Every row gives one point. Any point is a mix of the corners, with weights that add up to 1. It lies inside the corners' shape when no weight is negative. Say inside or outside, and name the corners with a negative weight.

Corners:
(1): [0.34 0.21]
(2): [-0.57  0.14]
(3): [ 0.49 -0.09]
Points:
[-0.09  0.01] -> outside (1)
[ 0.44 -0.06] -> inside
[0.30 0.20] -> inside
[0.14 0.03] -> inside
[0.61 0.01] -> outside (2)
[-0.50  0.14] -> inside
[-0.11  0.23] -> outside (3)
[-0.29  0.06] -> outside (1)

Corners:
(1): [-0.18  0.03  0.14  0.18 -0.09 -0.05  0.17  0.40  0.21]
(2): [-0.25 -0.30  0.85  0.28 -0.26  0.29  0.12 -0.53  0.10]
(3): [ 0.24  0.20 -0.06 -0.03  0.53 -0.40 -0.02 -0.23 -1.05]
(4): [-0.01  0.04 -0.14 -0.06  0.07  0.03  0.55 -0.48  0.28]
(5): [-0.40 -0.22  0.06 -0.30 -0.06  0.13  0.26 -0.29 -0.15]
(6): [ 0.08 -0.02  0.87 -0.09 -0.25 -0.25 -0.18 -0.37  0.15]
(7): [-0.15  0.76 -0.02 -0.11  0.07  0.28  0.19  0.10  0.16]
(8): [-0.07 -0.33  0.00 -0.04  0.24  0.24 -0.14 -0.03  0.05]
(9): [ 0.55  0.10  0.20 -0.11  0.05  0.36  0.07  1.08  0.03]
(10): [-0.26 -0.26 -0.24  0.09 -0.41  0.27  0.14 -0.54  0.10]
Points:
[ 0.00 -0.12  0.26  0.10 -0.16  0.23  0.01 -0.08  0.29] -> outside (3, 5)
[-0.07 -0.30  0.78  0.02 -0.17  0.29  0.16  0.07  0.35] -> outside (3, 7, 10)
[ 0.03 -0.06  0.06 -0.07  0.14  0.09  0.09 -0.01 -0.11] -> inside
[-0.03 -0.37 -0.12 -0.22  0.06 -0.17 -0.03  0.00 -0.44] -> outside (2, 4, 7)

Corners:
(1): [ 0.25 -0.15 -0.14 -0.48 -0.44 -0.13  0.41  0.03 -0.03  0.11 -0.05 -0.06
 -0.64 -0.14  0.15 -0.12  0.15  0.69]
(2): [-0.28  0.52  0.10 -0.44  0.55 -0.07  0.10 -0.19 -0.17  0.27 -0.45  0.07
 -0.24 -0.21  0.22 -0.17 -0.13  0.10]
(3): [-0.19 -0.26 -0.35 -0.41  0.08 -0.04 -0.04  0.07  0.61  0.07  0.06  0.16
  0.36  0.21  0.09  0.14 -0.37 -0.05]
(4): [ 0.24  0.33 -0.15 -0.39  0.40 -0.13 -0.16  0.31  0.35 -0.07  0.13  0.18
 -0.13 -0.04 -0.45 -0.02  0.29  0.11]
(5): [-0.05 -0.11  0.13 -0.30 -0.27  0.15  0.24  0.45  0.07  0.03 -1.64  0.25
 -0.44 -0.05  0.01 -0.26  0.08 -0.13]
(6): [ 0.02 -0.32 -0.04 -0.23  0.03 -0.12 -0.10  0.09  0.22  0.34 -0.09  0.08
 -0.42 -0.25  0.24  0.28  0.32 -0.35]
(7): [ 0.10 -0.06 -0.36 -0.13 -0.27 -0.03 -0.32 -0.10  0.10  0.19  0.18  0.18
 -0.37  0.32  0.04 -0.60  0.25 -0.13]
(8): [-1.06 -0.09  0.42 -0.05 -0.19  0.16  0.96 -0.06  0.34  0.28 -0.09 -0.02
 -0.33 -0.31  0.02  0.09  0.49 -0.24]
(9): [ 0.31  0.10  0.29 -0.13 -0.34 -0.73  0.02 -0.14 -0.05  0.28  0.06 -0.50
 -0.08  1.70  0.00 -0.01  0.05  0.76]
(10): [-0.04 -0.05  0.14 -0.57 -0.47 -0.10  0.00 -0.22 -0.12 -0.14  0.13  0.35
 -0.33  0.11  0.15  0.20  0.26 -0.19]
(11): [-0.18 -0.27  0.12 -0.25  0.09 -0.21 -0.16  0.32 -0.16 -0.08  0.13  0.13
 -0.36 -0.09  0.19 -0.34  0.13  0.39]
(12): [ 0.19  0.06  0.40  0.63 -0.16 -0.10  0.35 -0.10 -0.07  0.26 -0.63  0.12
 -0.14 -0.20  0.06  0.18  0.04  1.32]
(13): [ 0.12  0.11 -0.07 -0.38 -0.44 -0.34 -0.40 -0.05  0.04  0.16  0.03 -1.01
 -0.12  0.23 -0.93  0.04 -0.06  0.38]
(14): [ 0.33  0.45 -0.19  0.64  0.03 -0.08 -0.34  0.01  0.29 -0.93  0.05 -0.74
 -0.50 -0.09  0.16 -0.10 -0.71 -0.08]
(15): [ 0.16  0.97  0.22  0.14  0.16 -0.02 -0.25  0.57 -0.06  0.25  0.11 -0.08
  0.03  0.37  0.05  0.24 -0.22  0.39]
(16): [-0.02  0.77  0.97  0.13 -0.12  0.06  0.63  0.38  0.10  0.24 -0.35 -0.11
  0.19 -0.38  0.11 -0.19  0.39 -0.17]
(17): [-0.01  0.48 -0.17 -0.19 -0.33 -0.75  0.11  0.50 -0.10 -0.15 -0.51  0.02
 -0.31 -0.20  0.13  0.07  0.30 -0.25]
(18): [ 0.27 -0.05 -0.29 -0.32  0.23  0.14  0.09  0.16 -0.25  0.13  0.18 -0.06
  0.04  0.18 -0.23 -0.13 -0.12 -0.23]
(19): [ 0.23  0.11  0.16 -0.33 -0.06 -0.73 -0.18  0.40  0.29  0.20 -0.03 -0.07
 -0.59  0.12 -0.97 -0.19 -0.36  0.06]
Points:
[-0.02  0.47  0.22 -0.06 -0.17 -0.25  0.24  0.16 -0.08  0.06 -0.39 -0.18
 -0.12  0.08  0.00  0.06 -0.16  0.20] -> outside (4, 6, 7, 11)
[ 0.08  0.04  0.05 -0.17 -0.03 -0.04  0.01  0.09  0.06  0.11 -0.11 -0.13
 -0.23  0.17 -0.14 -0.07 -0.05  0.15] -> outside (17)
[-0.13  0.05  0.20 -0.10 -0.11 -0.04  0.06 -0.03  0.26  0.09 -0.10 -0.16
 -0.29  0.07 -0.04 -0.06  0.01  0.27] -> outside (17, 18)
[-0.09  0.11  0.10 -0.24 -0.12 -0.10  0.11  0.07  0.10  0.20 -0.17  0.09
 -0.18  0.05  0.11 -0.04  0.30  0.14] -> outside (14, 18, 19)
[-0.22  0.20  0.20 -0.13 -0.15 -0.25  0.20  0.32 -0.07  0.24 -0.58  0.29
 -0.15  0.07  0.19 -0.08  0.19 -0.22] -> outside (1, 4, 13, 14)
[ 0.01  0.14  0.09 -0.01 -0.07 -0.16  0.08  0.11  0.12 -0.01 -0.20 -0.11
 -0.25  0.08 -0.02 -0.04 -0.01  0.20] -> inside
[ 0.09  0.24 -0.06 -0.04 -0.11 -0.25 -0.07  0.14  0.08 -0.15 -0.14 -0.27
 -0.28  0.00 -0.06 -0.03 -0.09  0.04] -> inside
[-0.12  0.02  0.08 -0.12 -0.16 -0.06  0.19  0.08  0.11  0.14 -0.25  0.03
 -0.30  0.00  0.01 -0.11  0.16  0.09] -> inside
[ 0.03  0.13 -0.06 -0.23 -0.05 -0.11 -0.02  0.02  0.01  0.14 -0.08 -0.03
 -0.27  0.11 -0.02 -0.18  0.05  0.10] -> inside

Corners:
(1): [ 0.01  0.01 -0.11 -0.51 -0.26  0.24 -0.54  0.22 -0.45  0.04  0.13  0.06
  0.04 -0.25 -0.26 -0.61  0.37 -0.08 -0.14 -0.01]
(2): [ 0.06 -0.13  0.44  0.63  0.36  0.16 -0.08  0.09 -0.28  0.07  0.36 -0.28
  0.07 -0.80  0.10 -0.15 -0.14 -0.07  0.52  0.23]
(3): [ 0.37  0.19 -0.48  0.82  0.36  0.19 -0.42  0.30 -0.03 -0.31 -0.62 -0.31
 -0.46 -0.42  0.06 -0.22 -0.05  0.23 -0.60 -0.01]
(4): [ 0.32  0.36 -0.44  0.47 -0.08  0.04  0.13 -0.07  0.24  0.32 -0.28  0.06
  0.13  0.50  0.32 -0.06  0.08 -0.09 -0.10  0.44]
(5): [ 0.41  0.25 -0.60 -0.51  0.33  0.38 -0.07  0.00  0.07 -0.30  0.27  0.00
 -0.54  0.12  0.24 -0.21  0.44 -0.07 -0.05  0.04]
(6): [-0.29 -0.74 -0.30 -0.37 -0.15 -0.56 -0.15 -0.29 -0.39  0.27  0.57 -0.09
  0.19 -0.04  0.03  0.19  0.08 -0.21  0.00 -0.22]
(7): [ 0.20 -0.49  0.64  0.24 -0.42 -0.03  0.66 -0.31 -0.17 -0.50 -0.07  0.02
  0.18  0.60 -0.18 -0.24  0.16  0.18  0.48  0.03]
(8): [ 0.25  0.19 -0.03  0.62  0.31 -0.11  0.06  0.38  0.24  0.05 -0.49  0.27
 -0.12 -0.46 -0.55  0.28 -0.22 -0.03 -0.40 -0.10]
(9): [ 0.01 -0.16  0.28 -0.09 -0.08 -0.04 -0.07  0.16  0.24 -0.17  0.36 -0.73
  0.12 -0.09  0.35  0.04 -0.38 -0.20  0.30  0.01]
(10): [-0.61 -0.10 -0.08  0.20 -0.19 -0.29  0.32 -0.10 -0.50  0.07  0.41  0.07
  0.02 -0.24  0.42  0.23 -0.39  0.07 -0.38 -0.40]
(11): [-0.10 -0.72 -0.48 -0.10  0.14  0.44 -0.68  0.50  0.01  0.38 -0.28  0.37
  0.15 -0.26 -0.41 -0.13  0.04  0.03  0.00 -0.50]
(12): [ 0.40 -0.52  0.27  0.26 -0.41  0.14  0.33 -0.05  0.14  0.13  0.04 -0.05
 -0.21  0.24  0.28  0.61 -0.37 -0.25 -0.11  0.15]
(13): [ 0.16 -0.04 -0.04  0.56  0.32  0.24 -0.19 -0.26  0.21  0.43 -0.16 -0.07
 -0.33 -0.16 -0.23 -0.41  0.34 -0.24 -0.21 -0.12]
(14): [ 0.22 -0.06  0.91  0.00  0.11 -0.48  0.78 -0.47 -0.87  0.04  0.51 -0.22
 -0.19  0.54  0.19  0.26 -0.13 -0.19 -0.18  0.12]
(15): [ 0.09  0.35  0.53 -0.07  0.37  0.39  0.21 -0.48  0.11 -0.09 -0.34 -0.05
 -0.36  0.20  0.10  0.29  0.07 -0.12  0.26  0.42]
(16): [ 0.61  0.26 -0.18 -0.22  0.69  0.25  0.13 -1.20  0.18 -0.26  0.05 -0.08
 -0.07  0.02  0.72  0.29 -0.40  0.15  0.52  0.31]
(17): [-0.17 -0.79 -0.46 -0.08 -0.22  0.62 -0.70  1.02  0.29  0.13  0.27 -0.26
  0.82 -0.46  0.29 -0.97  0.68 -0.26 -0.30 -0.54]
(18): [ 0.05  0.22 -0.09 -0.25 -0.06  0.20  0.31 -0.28 -0.17 -0.29  0.21  0.15
 -0.11  0.60 -0.39 -0.06  0.10  0.33 -0.40  0.27]
(19): [ 0.11 -0.24  0.26  0.49  0.43 -0.19 -0.17 -0.23  0.09  0.22 -0.65  0.17
 -0.71 -0.42 -0.29 -0.21 -0.33  0.18 -0.22  0.35]
(20): [-0.22 -0.68  0.32  0.09  0.32  0.01  0.54 -0.13 -0.28  0.25  0.32 -0.38
 -0.17 -0.32 -0.21  0.15 -0.37 -0.70  0.09 -0.22]
(21): [ 0.01 -0.11 -0.19  0.27 -0.12 -0.03 -0.38 -0.32 -0.16 -0.41  0.31  0.39
  0.00 -0.23  0.40  0.16 -0.96 -0.23  0.24  0.31]
Points:
[ 0.08 -0.20  0.13  0.15  0.11  0.04  0.00 -0.09 -0.11 -0.02  0.04 -0.05
 -0.14 -0.14 -0.01 -0.05 -0.13 -0.06 -0.03  0.04] -> outside (4)
[ 0.09 -0.02 -0.07  0.20  0.22  0.05  0.00 -0.07 -0.07 -0.04  0.04 -0.07
 -0.13 -0.13  0.07 -0.06 -0.06 -0.03 -0.03  0.05] -> outside (1, 12)
[ 0.04 -0.25 -0.06  0.08  0.11  0.12 -0.09  0.04 -0.09 -0.07 -0.02  0.10
 -0.06 -0.30 -0.08 -0.01 -0.10 -0.02 -0.02 -0.04] -> outside (4, 9, 13, 14)
[ 0.02 -0.41  0.17  0.20  0.10 -0.14  0.09 -0.07 -0.21  0.01  0.24 -0.14
 -0.07 -0.23  0.15  0.07 -0.27 -0.18  0.03 -0.13] -> outside (1, 4, 15, 18)
[ 0.12 -0.15  0.02  0.15 -0.07 -0.03  0.10 -0.07 -0.11 -0.09  0.15 -0.08
 -0.02 -0.03  0.19  0.06 -0.22 -0.07 -0.06  0.08] -> outside (11, 13, 15)
[ 0.12 -0.02  0.06  0.15  0.05 -0.01  0.02 -0.21 -0.07 -0.02  0.02  0.12
 -0.15 -0.02  0.04  0.12 -0.23  0.00  0.05  0.12] -> outside (3, 17, 20)
[ 0.03 -0.03  0.12  0.05  0.18 -0.02  0.14 -0.21 -0.08  0.21  0.14 -0.14
 -0.01 -0.05  0.03 -0.23  0.19 -0.21  0.08  0.02] -> outside (3, 11, 12, 18, 21)
[ 0.16  0.16  0.27  0.20  0.06  0.01  0.32 -0.31 -0.21 -0.12  0.03 -0.20
 -0.27  0.13  0.12 -0.02 -0.10  0.04  0.00  0.22] -> outside (6, 8, 11, 17, 21)
[ 0.02 -0.40  0.06 -0.07 -0.08  0.18 -0.23  0.07 -0.09 -0.05  0.02 -0.04
 -0.18  0.00 -0.12 -0.30  0.08 -0.17 -0.10 -0.01] -> outside (2, 4, 8, 10, 16)
